Every row gives one point. Each copy is the shape, with its points in the same order, turned, moved and blurred by noise. Is it also mirrored, or only turned?

Shape (6 x 3):
[[-0.15  0.12  0.27]
 [-0.04  0.22 -0.07]
 [ 0.00 -0.19 -0.14]
 [-0.34  0.32  0.18]
 [ 0.09 -0.88 -0.17]
 [ 0.13  0.39  0.22]]
Copy 1 (6 x 3):
[[ 0.04  0.32  0.08]
 [ 0.09  0.11 -0.23]
 [-0.27 -0.07 -0.09]
 [ 0.12  0.47 -0.18]
 [-0.79 -0.36  0.23]
 [ 0.39  0.16  0.00]]
Copy 1 is: only turned
Copy 2, 6 rows:
[[-0.28 -0.23 -0.24]
 [-0.19  0.07  0.04]
 [ 0.20 -0.06 -0.05]
 [-0.44  0.04 -0.25]
 [ 0.83 -0.36 -0.16]
 [-0.46 -0.21  0.14]]
Copy 2 is: only turned
Copy 3:
[[ 0.12  0.40  0.06]
 [-0.03  0.13 -0.07]
 [ 0.03 -0.02  0.35]
 [-0.12  0.55 -0.06]
 [ 0.18 -0.13  1.03]
 [ 0.21  0.25 -0.31]]
Copy 3 is: only turned

Shape (9 x 4):
[[-0.11  0.22  0.40  0.51]
 [ 0.39 -0.18 -0.22 -0.45]
 [ 0.49 -0.09  0.09 -0.15]
 [-0.01  0.13  0.14  0.41]
 [ 0.05 -0.45 -0.37 -0.23]
 [-0.29 -0.12  0.52  0.12]
 [-0.31  0.18  0.20  0.28]
 [ 0.30 -0.27  0.29  0.11]
 [ 0.21 -0.59 -0.15 -0.21]]
Copy 1 (9 x 4):
[[ 0.05 -0.30 -0.04  0.57]
 [ 0.10  0.38  0.13 -0.54]
 [ 0.36  0.15  0.11 -0.26]
 [ 0.00 -0.19 -0.16  0.30]
 [-0.26  0.05  0.05 -0.64]
 [-0.11 -0.29  0.44  0.29]
 [-0.24 -0.13  0.02  0.42]
 [ 0.30 -0.23  0.16 -0.14]
 [-0.08 -0.08  0.15 -0.65]]
Copy 1 is: only turned
Copy 2 (9 x 4):
[[ 0.21  0.30  0.03  0.54]
 [ 0.08 -0.67  0.31 -0.31]
 [ 0.38 -0.42  0.33 -0.06]
 [ 0.17  0.17 -0.01  0.26]
 [-0.26 -0.33  0.31 -0.45]
 [-0.15  0.10  0.45  0.52]
 [-0.14  0.14  0.01  0.48]
 [ 0.29 -0.08  0.51  0.07]
 [-0.06 -0.30  0.59 -0.40]]
Copy 2 is: mirrored
Copy 3, 9 rows:
[[-0.58 -0.58 -0.02  0.14]
 [ 0.27  0.32  0.18 -0.26]
 [-0.10  0.11  0.34 -0.24]
 [-0.37 -0.47 -0.06 -0.07]
 [ 0.13  0.32 -0.29 -0.29]
 [-0.54 -0.09 -0.12  0.39]
 [-0.30 -0.47 -0.21  0.24]
 [-0.46  0.08  0.14 -0.17]
 [-0.08  0.46 -0.15 -0.31]]
Copy 3 is: only turned
